Each row is a point. A path goes straight from each point to the next, and from the last back to the first. The post is the endless flat space through its rows: a point in 2 columns, a line in 3, a plane in 4, and so on, so that a path can go around it. How many times does the path go around the post? Going back the other way cancels.
(in the rows, 128 means zero)

Post, one row:
[[125 114]]
Path (21 x 2):
[[179  74]
 [110  96]
 [ 88 117]
 [144 159]
 [143 114]
 [145 109]
 [128 148]
 [149 135]
 [160  79]
 [110  90]
 [ 66 127]
 [126 142]
 [112 145]
 [162 127]
 [150  80]
 [102 101]
 [ 92 132]
 [142 128]
 [182  75]
 [156 126]
 [140 132]]
Times around: 3

Post, 7 rows:
[[ 99  90 147 126 141 145 154  95]
 [113 153 126 123 129 117 166 166]
 [ 88 149 139 127 124 150 164 170]
 [162 135 118 157 132 129  93 125]
 [ 91 108 118 127 102 128  94 177]
 [137 137 135 119 111 116  88 134]
 [116 145 141 164 114 136 150  99]]
Path:
[[ 91 122 150 102 104 126 112  94]
 [107  97  85 169  75 160  83 163]
 [136 100 108 164 136 131 154 123]
 [ 80 121 147 117  73 106 117 172]
 [125 147 128 163  67 168 107 130]
 [131 170 120 135 118 148 119 142]
 [102 127 130  75 106 148 148 130]
 [102  71 169  52  88 146 124 112]
 [117 156 166 141  89 117 131 121]
 [108  94 131  99 129 127 156 196]
 [ 99  80  99 131 104 168 157 195]
 [115  79 115  91 134 153 134 139]
 [119  74 127 103 160 162 153 169]
 [136 111 112 127 128 122 141 156]
 [ 83 149 114 123 110 172 147 197]
 [105 160 100 143 126 122 128 164]
 [ 70 116 120 188 138 133 163 136]
 [ 92 168 125 111 149 111 148 170]
 [108 122 126  89 136 107 210  98]
 [148 178 117 106  98  89 186 153]
 [134 143 154 107 100 107 108 133]
 [115 157 146 113 115 123 134 178]
 [182 155 153 174  80 128 107  37]
 [116 111 130 157 137 134 144 139]
 [ 97 117 147 106 121 129  93 146]
 [151 123 119 107 192 134 128 129]
 [159 149  77 187 156 136 136 144]
 [ 96 115 120 125 134 108 101 141]
 [143 183 115 141 133 110  87 201]]
Times around: 1

Post (13 x 14):
[[159 139 122 113  92 151 136 126 109 116 112 105  53 103]
 [ 65  66 125 212 163 163 152 115 125  56  91 192 104 160]
 [ 90  96 124 155 121 136 140 154  92 104 115  94 128  95]
 [145 102 161 116 112 119 118 127 116 147 129 116 159 107]
 [157  91  98 104 120 140 116 115 109 173 112 103 111 141]
 [139  98 143 139 152 114 126 143 114 177 180 106 142 145]
 [141 132 137 139 139 150 153 140 119 113 148 164 153 146]
 [ 77 176 148 118 136 166 151 147  97  73  65 113  77 137]
 [147 131 141 142 120 161 138 103 146 161 158 147 137 104]
 [157 122 146 154 116 166 147 124 122 151 103 175 131 120]
 [142 101 119 140  87 107 143 105 105 168 133 143 115 152]
 [142  95 116 142 105 138  96 140 141 175 146 133 126 159]
 [159 126 149 154 116 136 138 124 133 149 114 108 158 128]]
Path, 23 rows:
[[ 99  97 137 180 137 108 117 144 109 132 162 163  87 116]
 [125  85 145 168 123  97 136 119 137 130 163 105 136 109]
 [164 131 102  93 151 196 161 111 107 149  68 155  87 155]
 [143 142 141  84 105 173 122 130 122 118 107 136 184 108]
 [156 114 166 177 126  98 120 128 131 138 153 124 168 150]
 [152 154 137 135 107 141 147 141 106 165 138  72  86  17]
 [148  73 132 144 112 152 133 130 127 139 111 129  82 101]
 [162 136  88 166 131 207 172 128 130 139 116 196 121 188]
 [111 135 148 181  97 128 153 121  99 143 113 103 145 122]
 [115 113 146 144  96 127 139 110 101 143  56 126 111  91]
 [105 143 162 136 120 137 180 103 133 128 125 182  96  94]
 [125 131 164 154 120 173 146 144 132 153 104 194 144 144]
 [183 136 113  66 123 177 153 100 103 133  89 118 157 113]
 [138 119  74  78 142 189 135 119 134 139 128 109  87 130]
 [ 63 148  94 159 112 158 164 161  95  83  56 140 104 108]
 [143 124 145  87 142 140 103  84 129 187 163 126 128 106]
 [111  74 103 137 148 111 140  63  99 127  87  88 122 200]
 [118 100 137 164  88 124 107 161 156 167 136 127 127 180]
 [ 98 150 150 108 113 130 140 157 119  74 100 100 137 110]
 [ 84 136 112 152 142 133 157 129 126 100 149 190 114 158]
 [130  93  82 109 108 152 144 124 109 137 117 164  99 133]
 [151  51 113 175 106 170 157  98 108 134 116 135 117 108]
 [145  91 157 129 158 132 128  91  97 155 137  80 153 124]]
Times around: 2
